Every row gives one point. Examples show where two turns around zero, p and q, send a point. Write where each new point lands after one turn and then the other. Backwards means that the second turn is done in reverse. Each puzzle has new turns, and all numbers are rounded.

Turn p:
[-0.12  1.56] -> [-0.84  1.32]
[-1.75 -1.33] -> [-0.91 -2.00]
[ 2.19 -0.58] -> [2.20 0.53]
[0.07 0.23] -> [-0.05  0.24]
[-0.39  0.11] -> [-0.40 -0.09]
Turn q:
[-1.31  1.02] -> [-1.66  0.08]
[0.06 1.10] -> [-0.58  0.93]
[-0.20 -0.14] -> [-0.08 -0.23]
[ 1.45 -1.99] -> [ 2.33 -0.79]
Where do these land?
p, then q: [-1.54  0.11] -> [-0.79 -1.33]
q, then p backwards: [-0.52 -0.63] -> [-0.44 -0.69]
p, then q: [2.06 0.52] -> [0.46 2.07]

Turn p:
[-1.42  0.76  1.51] -> [-0.24 -0.16  2.19]
[0.51 0.25 0.24] -> [0.55 0.28 0.00]
[-1.04  0.43 -1.06] -> [-1.47  0.48 -0.03]
[-1.11 -0.31 -0.76] -> [-1.34 -0.31 -0.08]
[ 1.39 -1.41  1.80] -> [ 2.20 -1.53 -0.02]
[ 1.68  0.28 -1.73] -> [ 0.31  1.24 -2.06]
Turn q:
[-0.89  1.04 -1.93] -> [ 0.20  1.83 -1.48]
[ 0.73 -0.11  1.61] -> [-0.56 -0.91  1.41]
[-1.31 -0.08  1.08] -> [-1.40 -0.81 -0.52]
[ 1.48 -0.85 -0.76] -> [ 1.77 -0.11  0.60]
Where do these land?
p, then q: [ 0.62 -2.67 -0.24] -> [ 2.37 -0.87 -1.09]
q, then p: [ 0.84 -0.34 -0.13] -> [ 0.91 -0.09 -0.06]
q, then p: [0.89 1.85 0.51] -> [0.25 0.55 2.03]
q, then p: [-1.29 -0.42  0.45] -> [-1.19 -0.58 -0.54]
p, then q: [-1.06  1.58 -0.60] -> [-1.90  0.55 -0.24]

Turn p:
[-1.47 -0.21 -2.41  1.16] -> [-1.93 -0.41 -1.84  1.45]
[ 0.07  1.37  0.47 -2.04] -> [ 1.87  0.46 -0.96 -1.28]
[ 0.44 -0.04 -1.16 -2.26] -> [ 2.00 -0.86 -1.31  0.44]
[ 1.14 -0.27  0.94  1.68] -> [-0.66  0.86  1.92  0.46]
[ 1.32 -0.12  0.00  0.64] -> [0.25 0.57 0.97 0.91]
[-0.75 -0.83  0.67  1.09] -> [-1.39 -0.48  0.77 -0.36]
[-0.75  0.10  1.49 -0.27] -> [-0.14 -0.14  0.43 -1.62]
Turn q:
[-0.31  0.63 -0.36  0.62] -> [-0.69 -0.05  0.55  0.47]
[ 0.13 -0.49  1.16  0.95] -> [ 1.03 -0.86  0.83  0.08]
[ 1.99  0.98 -1.76 -0.39] -> [-0.22  2.21 -0.75  1.64]
[-2.05 -2.20  0.25  0.40] -> [-0.16 -2.80 -0.85 -0.81]
[ 0.23  1.08  0.71 -1.58] -> [ 0.03  1.50  0.23 -1.38]
Where do these land?
q, then p: [ 0.26 -1.73 -0.27  0.95] -> [-0.48 -0.61  0.85  1.65]
q, then p backwards: [-2.98 -0.09 -0.21 -0.36] -> [-2.56 -1.21  0.88  0.51]
q, then p backwards: [ 1.09  0.14  0.26 -1.31] -> [ 0.32  1.63  0.19 -0.45]
p, then q: [0.03 0.60 0.94 1.70] -> [-0.80  0.11  1.28 -1.36]
q, then p: [ 1.12  0.25 -0.41  1.38] -> [-1.07  0.98  1.10  0.26]
q, then p: [ 0.48  0.83 -0.31 -2.36] -> [ 1.02  1.09 -2.06 -0.35]

Turn p:
[-1.94 -0.01  0.00  0.92  1.48 -0.48] -> [-0.74 -0.12 -1.91 -0.65  1.55  0.06]
[ 0.20  1.15 -0.62 -0.25 -1.99 -0.58] -> [-0.34  0.33 -0.19  1.46 -1.86 -0.52]
[-0.93  0.34  0.82  2.12  1.02 -0.15] -> [-1.83 -0.38 -0.57  0.02  1.84 -0.05]
[ 0.28 -1.95 -0.62  1.60  1.35  0.20] -> [0.85 0.06 0.27 0.43 2.74 0.42]
[ 0.88 -1.04  0.80 -1.67  0.62 -0.66] -> [ 1.22  0.70  0.91 -1.61 -0.17 -0.82]
[ 1.49 -1.17  1.14 -2.59  0.51 -0.11] -> [ 1.72  0.49  1.69 -2.17 -0.82 -0.65]
[ 0.27  1.84 -1.36  0.51 -0.97  0.81] -> [-0.85  0.09 -0.23  1.61 -1.29  1.46]
[-0.26  0.82 -0.16 -0.64 -2.02  0.97] -> [-0.03 -1.18  0.02  0.91 -1.99  0.09]
Turn q:
[-0.57 -1.37 -1.16  1.86  1.48 -0.36] -> [ 1.51  0.07 -1.71  1.56  1.11 -0.68]
[-0.40 -1.61  1.15  0.12 -0.65 -0.77] -> [-0.73 -1.63  0.25  1.31 -0.02 -0.39]
[ 0.75  0.06 -0.61  0.00  1.25 -1.11] -> [ 1.14  0.54  0.16  0.04 -0.09 -1.45]
[ 0.79  1.80 -1.32 -1.07 -0.14 -0.43] -> [ 0.12  1.59  0.11 -1.55 -1.32 -0.51]
[-0.07  0.24 -0.38  0.34 -1.67  1.51] -> [-0.52  0.08 -0.55 -0.12 -0.73  2.07]
[-0.75  2.16 -0.68 -1.27  0.00 -1.53] -> [-1.39  1.72 -0.02 -1.35 -0.54 -1.62]
[ 0.39 -1.24  1.39 -1.62  1.45  1.21] -> [ 0.84 -2.14  1.09 -1.34  1.24 -0.02]
[-0.15 -0.03  1.60  1.63 -1.73  1.47] -> [-0.99 -0.23  0.67  1.44  0.35  2.59]
Where do these land?
q, then p backwards: [-0.61  1.14  0.77 -0.47 -1.47  1.10] -> [0.45 1.78 0.46 0.33 1.18 0.86]
q, then p: [-1.68 -0.52 -0.09  0.61  0.81  1.03] -> [ 0.72  0.60 -0.64 -0.41  1.10  1.58]
q, then p: [ 1.92 -1.04  0.18 -1.11  1.18  1.06] -> [ 1.25  0.22  2.43 -0.81 -0.16 -0.61]
p, then q: [ 0.12  0.99  1.63  1.39 -1.10 -1.18] -> [-1.85  0.27 -0.75  1.23  0.90 -1.34]
p, then q backwards: [-0.30 -0.02  0.25 -0.22  0.01 -0.41] -> [-0.19  0.07 -0.35 -0.32  0.17 -0.27]
p, then q backwards: [ 1.39  0.72 -0.14 -1.91 -0.32 -0.53] -> [ 1.83  1.31 -0.82 -0.42 -0.63 -0.45]
q, then p: [ 1.66  0.01 -0.17 -2.06  1.24 -1.09] -> [ 0.49  1.17  1.12 -0.76 -1.13 -2.25]
q, then p: [-1.85 -0.76 -0.65  1.83 -1.85 -1.09] -> [-0.53 -0.48 -2.02  2.43  1.18  0.71]
p, then q: [-0.66 -0.52 -1.78  1.95  1.50  1.12] -> [ 2.36  0.38 -0.97 -0.55  1.85  0.91]

Turn p:
[-0.26  1.24 -0.78 -0.64  0.21 -1.52 -1.41  1.85] -> [ 0.35  1.67  0.36  2.46 -0.24 -0.40  0.83  0.65]
[-0.87 -1.37  1.83  0.44 -1.20  1.07  1.03  0.09] -> [-0.62 -2.75 -0.67 -0.69 -0.28  0.24 -0.18  0.88]
[-1.00  0.09  0.50 -0.22 -1.56  0.70  0.65 -1.23] -> [-0.97 -1.47  0.46 -0.71 -0.84  1.04  0.53 -0.53]
[-2.09 -0.57  1.89  0.19 -0.23 -1.65  0.60 -0.62] -> [-0.57 -2.36  1.45  0.30  0.76 -1.07  1.39  0.29]
[ 0.44 -2.09 -0.54 -0.03 -2.15  2.09  0.88 -1.53] -> [-0.96 -1.71 -1.42 -1.82 -1.89  0.55 -1.25 -1.52]
[-0.52  1.22 -0.36  0.14  1.98 -0.23 -2.05  0.93] -> [-0.58  2.03  0.60  1.64  1.64 -0.01 -0.39  0.77]
[-1.24  0.79 -0.66  0.66  0.94 -0.69  0.70  1.34] -> [-0.40  0.90 -0.51  0.32  0.87 -0.58  1.80  1.00]
[ 1.52 -0.43 -1.41 -0.52  1.25 -0.57 -0.93  0.44] -> [ 0.84  1.99 -0.25  0.40 -0.06 -1.17 -1.11 -0.46]
[ 1.41 -0.03 -0.71 -1.06  0.86  0.44  0.55 -1.79] -> [ 0.55  1.05  0.92 -1.90 -0.44 -0.07 -1.01 -0.99]
[ 2.06 -0.31  0.66 -0.83 -0.64  1.68  1.27 -0.70] -> [ 1.23 -0.53 -0.25 -2.02 -1.29  1.09 -1.40  0.18]
[ 0.56  1.47 -0.41  1.88  0.55 -1.31 -1.28  1.23] -> [ 1.15  1.20 -0.71  2.01  1.79  0.39  0.80 -0.26]
Turn q:
[-0.09  1.00  0.07  0.63 -0.72  0.32  1.47 -0.57] -> [ 1.00  1.08 -0.60  0.62 -0.54  0.38  1.07 -0.11]
[-1.23  0.49  1.04  1.54  0.54  1.20  0.27 -0.33] -> [ 0.69  1.42  0.33  1.41 -0.55  0.68 -1.08  0.78]
[ 1.56 -1.10 -1.01 -3.25 -0.38 -0.59  1.68  2.18] -> [-1.31 -1.38  0.84 -2.78  0.22 -0.52  3.18  0.91]
[ 1.70  1.08  1.68 -0.06 -0.09  0.18  0.01 -0.20] -> [ 1.25  0.16  1.37 -0.51 -0.34  0.99  0.22 -1.45]
[-1.63  0.67  0.87 -0.21 -0.45  0.74 -1.91 -1.20] -> [-1.39  0.53  0.38  1.92 -0.44  0.20 -1.33 -1.29]
[ 0.28  1.02 -0.34  0.58  0.92 -1.07 -0.52  1.22] -> [ 0.30  0.92 -0.18 -1.65  0.41 -0.64 -0.99 -0.22]
[ 0.04 -1.96 -1.32 -0.21  0.18  2.29  0.94 -0.61] -> [-0.60 -1.30 -0.72  0.99  0.45  1.78  0.85  2.12]
[-1.42 -0.39  0.19  2.42 -1.06  0.11 -1.90 -0.57] -> [ 0.16 -0.20 -1.29  1.58 -1.44 -0.37 -2.57 -0.28]
[ 1.12 -0.35  0.66 -1.28  0.84 -2.60  1.05  0.78] -> [ 0.90 -0.50  1.38 -1.70  1.06 -2.03  1.21 -0.23]
[-0.34 -0.45 -1.84 -0.16  0.21 -0.59 -1.09 -0.70] -> [-1.00 -0.72 -1.52  0.11  1.18 -0.48 -0.56 -0.24]
Where do these land?
q, then p backwards: [-0.69  0.70 -0.30 -1.71 -1.07 -1.15 -1.06  0.84] -> [-1.46 -1.32 -1.62 -0.39  0.06 -0.12  0.30 -1.23]
p, then q: [ 1.14 -0.38 -0.89  1.28 -0.41  1.70  0.31 -1.31] -> [-1.82 -0.53 -0.65  0.86  1.40  1.20  0.37 -0.67]
p, then q: [ 0.11 -2.32 -0.92  1.54 -0.52  1.20  0.02  0.64] -> [-1.51 -0.79 -2.32  0.07  1.26 -0.84 -0.34  0.22]
p, then q: [ 0.56 -1.44 -0.29  1.16  0.13  0.97  2.08  0.42] -> [-1.63 -1.00 -0.87 -1.11  1.28 -0.50  1.29  0.25]
q, then p: [ 0.12  0.48 -0.78 -2.54  0.02 -0.15 -0.87  0.69] -> [-1.76 -0.54  1.62 -0.86 -0.08 -0.78  0.87  0.67]
p, then q: [ 0.16  0.67  1.25 -1.55  1.04 -1.53 -0.09 -0.39] -> [ 1.42 -0.04  2.09 -0.64 -0.78 -0.38 -0.29 -0.62]
q, then p: [-1.55  0.69  1.90 -0.83  1.35 -1.10 -1.16 -1.28] -> [ 0.46 -0.87  1.70  0.82  2.89  0.31  0.19 -0.47]
q, then p: [-0.57 -0.14 -1.27  1.54  0.09 -0.03  1.29 -0.64] -> [ 0.77  1.78 -1.53  0.16  0.01 -0.06  0.49 -0.22]
p, then q: [-0.24  0.46  1.39  1.34 -1.12  1.55  1.33 -1.08] -> [-1.51 -1.32  0.67  0.62  0.52  1.30  0.83  1.76]
p, then q: [-0.53  2.38  0.20 -1.79  1.02 -0.59 -2.30  1.96] -> [ 1.73  2.61  0.45 -1.00 -2.24  0.67 -1.80  0.01]
q, then p: [ 1.49 -1.10 -0.27  1.56 -0.54 -0.88  0.43  0.14] -> [ 1.19  0.42 -0.81 -0.02 -1.35 -1.04 -1.25 -0.71]

Turn p:
[ 1.34 -1.61  0.40 -1.05  1.02  0.94  0.36  0.24  0.21] -> [-1.47 -1.36  0.54 -1.21  1.05 -0.48  0.37 -0.15 -0.72]
[ 0.49  0.95  0.04 -0.83  1.04  1.07 -0.85  0.21 -1.30] -> [-0.45 -0.51  1.07 -0.62  0.29  2.01 -0.27  0.30  0.48]
[-0.22 -1.22  0.98  0.21  0.23  1.32  0.07 -1.12 -1.28] -> [ 0.16 -1.36 -1.10 -1.95 -0.20  0.45 -0.34 -0.03  0.06]
[ 1.62 -0.84  0.44 -1.38 -1.02 -0.02  1.23  0.34 -2.06] -> [ 0.16 -1.05 -0.51 -0.86  1.39  0.67  2.20  1.58 -0.68]
[-1.39  1.03 -1.01  1.23 -2.61 -0.75 -1.68  1.02  2.32] -> [ 0.57  2.72 -0.47  2.11 -1.05 -0.85  0.85 -2.24  1.49]
[-0.86  0.32 -1.77 -0.41 -0.59 -1.15 -0.89 -0.99  0.94] -> [ 0.96  2.51  0.45 -0.03  0.33 -0.60 -0.54 -0.53 -0.06]
[ 0.73  0.49 -0.17  1.94  0.67 -0.10 -0.44 -0.10  0.95] -> [ 0.43 -0.73  0.79  0.93 -0.29 -1.07 -0.95 -0.49  1.25]
[-1.06  0.80 -1.84  1.36 -1.63 -2.56 -0.96  0.37  0.60] -> [ 1.37  2.90 -0.60  1.95  0.16 -1.06 -0.12  0.18  1.41]
[-1.69  1.44  0.14  0.44  1.01 -0.87 -0.83  0.40  1.46] -> [-0.66  1.42  0.59  1.34 -1.67 -0.06 -1.55 -0.27  0.20]
[ 0.16 -1.41  0.04 -0.87  1.00  1.45  2.19  0.74 -1.93] -> [-0.84 -2.09 -1.31 -0.60  1.69  1.24 -0.10  0.74 -1.68]
[-0.30  1.91  0.16  0.15  0.61  0.76  0.89 -1.17  1.23] -> [ 1.09 -0.46  1.31  0.60 -1.38  0.30 -0.92 -0.80 -1.21]
[ 1.17 -1.85  2.59 -0.79  0.25 -0.08  0.91  0.06 -1.13] -> [-1.29 -1.97 -0.76 -1.64 -0.34 -0.56  1.37  1.71 -0.53]
Turn q:
[ 1.66  0.40  1.41  0.53  0.08  1.05  1.23 -1.04  0.74] -> [-1.14 -0.35  0.05 -0.46 -0.39  0.18 -1.66 -0.03  2.20]
[-0.98 -1.57  1.30  1.55  1.87  0.40  0.63  0.96  0.29] -> [-1.88 -2.02  1.36  0.39  0.04  0.08  0.31 -1.59 -0.59]
[ 1.48 -1.11 -0.37  1.25  0.85  0.48  0.03 -1.00 -0.70] -> [-0.28 -1.97  0.51  0.01 -0.86  0.17 -0.28  1.44  0.66]
[-1.22  1.00 -1.89 -1.29 -0.52 -1.95  0.85  1.01 -0.82] -> [ 2.76  0.67 -1.40  0.68  0.00 -0.39  0.94 -1.25 -1.05]
[ 1.14 -0.45 -1.00  0.24  0.62  1.08  0.46  0.40  1.12] -> [-0.07 -1.27 -0.40 -0.56  0.68  1.46 -0.98  0.29  0.09]
[-1.02  0.36 -1.34 -1.11  2.02  1.48 -0.65  1.24 -1.84] -> [ 0.69 -0.01  0.45 -0.56 -2.01  2.12  0.75 -0.48 -2.35]
[-0.26  1.06  1.28 -1.11 -1.42  1.58 -1.41  1.64 -0.85] -> [-1.37  2.79 -0.36  0.15 -0.40  1.61  1.18  0.08 -0.12]
[ 1.64 -0.96 -0.85 -1.51 -0.81 -1.30 -0.79 -1.68 -1.40] -> [ 2.40  0.38  0.96  0.38 -0.29 -0.34  0.59  2.32  1.20]
[-1.46  0.91  0.39  1.25 -1.60 -0.08  1.21  0.32  0.77] -> [-1.03  0.30 -1.87 -0.43  0.65 -1.37  0.45 -1.39  0.31]
[ 1.17  1.26 -0.67  1.78  0.26 -0.72 -1.48  1.32  0.30] -> [-0.82 -0.25 -1.49  2.02  0.10  0.23 -0.97  1.21 -1.30]
[-1.36 -0.09  1.23  0.10 -1.42 -0.55  0.86 -1.58  1.44] -> [-0.48  0.68  0.13 -1.20  1.26 -2.30 -0.06 -0.87  1.12]
[-0.78 -0.81  0.51 -1.66  0.08 -1.46 -0.93 -1.58  0.94] -> [ 1.19  1.03  2.07 -0.42  1.20 -1.45 -0.26  0.26 -0.17]
Where do these land?
q, then p backwards: [-0.74 -0.50  0.34  0.32  1.69  0.02  0.50 -0.77 -0.13] -> [ 0.70  0.22  0.71  0.07  0.87  0.88  0.14 -0.82  1.20]
q, then p: [ 0.29  2.21 -1.05  1.01  0.16  0.11 -0.95  0.69 -1.52] -> [ 1.49  0.64 -1.15  1.13  1.47  1.10  0.76 -0.48  1.19]
q, then p: [ 1.58  1.00 -0.59  1.31  1.42 -0.81  1.45  1.30  0.13] -> [ 0.76  0.07 -0.80 -1.04  1.16 -1.14 -0.66 -1.59  2.03]
p, then q backwards: [-0.91 -0.06 -0.94 -1.99 -0.82  1.55 -1.37 -1.10  1.80] -> [-2.63  0.78  1.08 -2.04  0.59  1.05  0.58  0.60  0.36]
p, then q: [ 0.67 -1.58  1.61 -0.11 -0.34  0.21 -1.57 -1.51  0.93] -> [ 1.99  1.58  0.72 -0.22  1.45 -0.80  0.10 -0.80  0.95]
q, then p: [-0.46 -1.53  0.12 -0.88 -2.02 -0.63  0.10 -2.27  0.31] -> [-1.54  0.14  1.74  1.15 -0.39 -1.20  0.45  1.42 -1.59]
p, then q backwards: [ 0.19  1.39  0.86  1.76  0.55  0.26  2.54  1.90 -0.54] -> [ 1.97 -0.51 -0.94  2.11  1.23 -1.45 -0.15  1.59 -0.94]
q, then p: [-0.42 -0.42 -2.19  0.26 -1.19  0.80 -1.36  1.32 -0.83] -> [ 0.04 -1.21 -0.73  1.05  2.21  1.56 -0.06  0.16 -1.06]
q, then p: [ 0.91 -0.15  1.22 -0.81  0.61 -0.52  2.11  0.69 -1.44] -> [ 1.43 -0.80  0.21 -0.48 -1.05 -1.83  0.57 -1.70  0.00]
q, then p: [-1.10 -0.37  0.61 -0.87 -0.07 -0.99 -1.45 -0.24  1.30] -> [-0.41 -0.47  0.73  0.18 -1.10  0.73 -0.82  1.96  0.33]
